Rows are points. To make a cloud, some directions were put in groups of two or more. Within a group, all points are equally far from the middle, so they leave a hole (a ring in 2 directions, a hollow ball in 3). The other directions are filled evenly. Then the cloud was stretched, turned, moved and blurred a little. Count the holes, and give their numbers of directions, smallest first.
In the rows, 128 means zero.

Cloud (21 x 3)
[[189 136 171]
 [145 152  88]
 [122  99  93]
 [ 87 106 156]
 [174 130 189]
 [121 180 169]
 [167 144 191]
 [105 103 185]
 [185  98 112]
 [196 124 125]
 [ 85 141 163]
 [160  69 132]
 [132 162 191]
 [142  67 157]
 [178  94 176]
 [158  68 146]
 [168 128  88]
 [118 102 193]
 [106  79 142]
 [150  67 152]
 [182 119  99]]
Holes: 1 (3)

Cloud (48 x 6)
[[ 92 127 131 100  84 183]
 [106 108 127 109  99 211]
 [102 165  57 140  95 143]
 [121 165 113 150  77 180]
 [144  47  80 119 162 162]
 [ 82 125 102 178 175 168]
 [122 126  63 133 193 182]
 [128  52  75 179 122 164]
 [132  99 179 130 123 102]
 [118  89 111 183 142  86]
 [126 180 163 148 138 141]
 [159  48  74 146 158 148]
 [112  85 144  93  81 133]
 [ 66 136  88 149  91 136]
 [ 95  73 104 183 166 129]
 [154  48 131 111 158 172]
 [162 141  92 110 194 187]
 [133 100 167 128  84 105]
 [114  66 157 114 177 164]
 [182  63 155 134 147 170]
 [ 76 137 146 161 164 168]
 [127 112  90  95 185 203]
 [144 164  53 151  91 152]
 [101 180  82 155 103 130]
 [125  70 102  78  98 158]
 [185 118  67 174  84 135]
 [ 59 123 123 165 143 133]
 [ 94  72  95 181 170 145]
 [157 105  81 118 101  79]
 [120  63 137 116 116 201]
 [102 127 114  72  97 179]
 [ 91 155 157 102 164 159]
 [110 116 122  93 197 188]
 [184 120 148 191 139 184]
 [ 96 141 119 181 172 182]
 [ 94  98 104 157  90 198]
 [ 98  84  98 177 131 202]
 [ 82 173 128 161 132 141]
 [183 124  90 191  85 159]
 [ 84  93 128 174 121  98]
 [167 109  96 161 172  92]
 [205  78  86 128 143 154]
 [155 150  79  81 114 184]
 [143  58 163 127 168 157]
 [156 148  92 166 135  81]
 [179 102 164 190 149 162]
 [125 172 166 130 162 158]
 [ 96  71  95 184 161 170]]
Holes: 3 (2, 2, 2)
